Rows are points. Each copy is the shape, with its points in the same order, turned, moved and blurred by noise. Is it also mirrored, or only turned?

Shape (9 x 3):
[[ 11   9  17]
 [-13  18  22]
 [ 37  48 -11]
 [ 27  45   8]
 [-14 -41 -29]
 [-43 -47 -38]
 [ -3 -26  22]
 [-23 -21  -5]
 [ 41  33  28]]
Copy 1, 9 rows:
[[-18 -11   4]
 [-10 -16 -21]
 [-13  44   6]
 [-27  32  -4]
 [ 42 -40  30]
 [ 65 -52  10]
 [ -9 -44  17]
 [ 22 -37   5]
 [-47  19   9]]
Copy 1 is: only turned
Copy 2 (9 x 3):
[[-15  35  16]
 [ -4  33  40]
 [ 13  71 -14]
 [  3  71   2]
 [  6 -32   2]
 [ 25 -55  18]
 [-30   0  20]
 [  2 -14  23]
 [-24  72   0]]
Copy 2 is: mirrored
Copy 3 (9 x 3):
[[-14 -24   6]
 [ -7 -32 -13]
 [ 24 -32  47]
 [ 14 -47  33]
 [-10  47  -5]
 [  3  62 -27]
 [-38  -1 -12]
 [-14  13 -13]
 [-14 -52  35]]
Copy 3 is: mirrored

Shape (11 x 6):
[[  4 -29   0 -67  53   2]
 [ 33 -35  -4  23 -34  -3]
 [-55  -1 -37 -33 -38  18]
 [ 31   6  -6  23 -31  19]
 [ 45  22 -15  28 -21  -2]
 [ 22   9  18  11 -38 -20]
 [ 46  19   2  22  95 -32]
 [ 48  -6  21  29  14 -15]
 [ 19  17  16  28 -16  19]
 [-38  -8  15  11  16  20]
 [ -9  -2  21   6 -23 -29]]
Copy 1, 11 rows:
[[  3  13 -37  22 -83 -16]
 [ 13 -36  40  25   6  12]
 [  1  49  23  22   2 -66]
 [ 16 -26   9   1  29  -1]
 [  6 -37  12 -27  24   1]
 [-28 -35  14  15  19  -4]
 [-13 -14 -46 -45 -52  60]
 [ -7 -46  -7  -1  -5  38]
 [ -1 -18 -14   6  36  15]
 [ -5  42 -18  30  -2  13]
 [-43  -5  16  23  10  -2]]
Copy 1 is: mirrored
Copy 2, 11 rows:
[[ -3  30 -50 -52  28   2]
 [ -6  20  -6  49 -36   1]
 [ 33  22  -3  32  52  67]
 [-27   1  16  42 -20  20]
 [-34 -26   4  43 -20   9]
 [  2 -17  -1  28 -45  32]
 [-28 -56 -20 -40   1 -67]
 [-19 -16  -3   5 -42 -22]
 [-17 -13  33  16 -21  17]
 [ 30   9  31  -9  19   6]
 [ 35 -13  -4  15 -28  24]]
Copy 2 is: only turned
Copy 3, 11 rows:
[[ 12 -60  53  20 -36 -10]
 [-26 -13 -19 -31  33  17]
 [ 49   9  -2 -34 -49  47]
 [-13  12 -25 -39  14 -13]
 [-16  31  -6 -27  30 -21]
 [ 16   7 -22 -12  42  -2]
 [-48  13  46  68   6 -54]
 [-30  -7  -6  15  37 -27]
 [ -6  12 -35 -11   9 -26]
 [  5  -6 -32  25 -39   8]
 [ 24   0 -20  13  25  18]]
Copy 3 is: mirrored

Shape, 14 rows:
[[  3  13  28  44 -38  15 -49  51]
 [ 43 -27 -36 -53 -26  13 -19 -32]
 [ 37  11 -46  -4 -16  18  17  32]
 [ 17 -22  33  20   3 -56 -20 -27]
 [ 10  -4  24  28 -45  12 -20 -34]
 [  1  -7  12  -9 -39  13  23  56]
 [ 13 -23 -19 -20 -41  15   5  12]
 [-36  33  14 -43  41  19  -6 -17]
 [-23   2   5  41  31 -22  38  -1]
 [-19   9  -9 -24 -38 -10   0  33]
 [ 43  59  39 -41   5 -12  14   9]
 [ 15 -25  -5   8 -12  15  17 -25]
 [-15  41  10 -55   4 -34  34 -13]
 [-14  26 -46  39 -20   1 -48  50]]
Copy 1:
[[ -5  36  -2 -20  79  -7 -38  31]
 [ 25  26  19   2 -70 -17 -61   7]
 [ -8  26  21 -38 -24 -29   9  33]
 [ 35  51  -2   7  26  22 -25 -57]
 [ 17  20  28 -12  29  39 -55  -2]
 [-34  -3 -25 -47  10 -10 -16  11]
 [ -5  14 -10 -26 -27   5 -33  21]
 [-29 -30  37  61   2 -16  -3 -21]
 [  1  10  16  -2  26  30  51 -36]
 [-52  31 -15  -3  -2  -4 -17   9]
 [-36  12  49 -17   9 -56 -27 -53]
 [ 23   4  20 -20 -19  24 -12  -5]
 [-61  15  31  15 -24  -9  -3 -54]
 [-14  67   7   2  44  -8   9  63]]
Copy 1 is: mirrored
Copy 2, 14 rows:
[[-11 -25  20  46 -14  41  55 -41]
 [  7  25  64 -71  26  13   1   7]
 [  6 -37  -5 -47  40  21  31  -8]
 [ -1   8   2   0 -42  15 -47 -35]
 [ 22 -28  55  14 -13  15 -12 -17]
 [  9 -12 -18  14  52  36  20  -6]
 [ 24   1  24 -11  41  19  10  -8]
 [-26   8   4  14   5 -28 -17  65]
 [ 18 -31 -47   7  -9 -22 -38 -19]
 [ 20   8 -13   3  26  39  28  27]
 [-56 -35  -3 -14  -1  57 -25  44]
 [ 20 -13  25 -18  22  -4 -23 -10]
 [-12   2 -24 -15   6  25 -37  60]
 [  9 -20 -17  -3 -20   3  85 -14]]
Copy 2 is: mirrored
Copy 3 (14 x 8):
[[ -6  87  41  -9  -5  34  40 -15]
 [ 11 -15 -25  25  14   8 -29 -56]
 [  0  61 -39  24  -8  -3 -28   4]
 [-15 -12  42 -23  29  51  -2  22]
 [ 17  22   4 -34  33  28  37 -16]
 [ 19  48  -6  17 -52  26  21  11]
 [  9  19 -30  10 -24  21   0 -24]
 [  4 -15  35  11  -5 -69  21  13]
 [-30  10  -3 -27   2  -2  24  72]
 [  9  32   7  -8 -52   1  -8  -5]
 [ 58  22  41  33  11 -13 -24  35]
 [ -1   0 -33  -3  16  18  18   6]
 [ 38 -18  20  -6 -26 -34 -29  37]
 [-46  95  14 -27 -16  -3  -6 -14]]
Copy 3 is: mirrored
Copy 4:
[[-20  67  10  19  52  54   3  -3]
 [ 37  60  10 -40 -19 -29  66   1]
 [-35  33 -27   6 -20  -8  50 -12]
 [ 34  12  39  -5  37 -15 -16   7]
 [ 38  33   5 -12  35  18   0 -36]
 [-55  26  25 -24  10  45  42 -14]
 [ -3  34  15 -25  -9  19  57 -13]
 [ 22  -7 -38 -47  18  31  30  59]
 [  4 -42 -12   8  -2  17 -19   1]
 [-24  10  22 -25  34  21  59  12]
 [-31  21 -34 -64  32 -23   7  24]
 [ 28  17   6 -20 -19   6  22 -27]
 [ -7 -37 -13 -67  26  -7  34  24]
 [-12  35 -14  67  40  21  46  12]]
Copy 4 is: mirrored
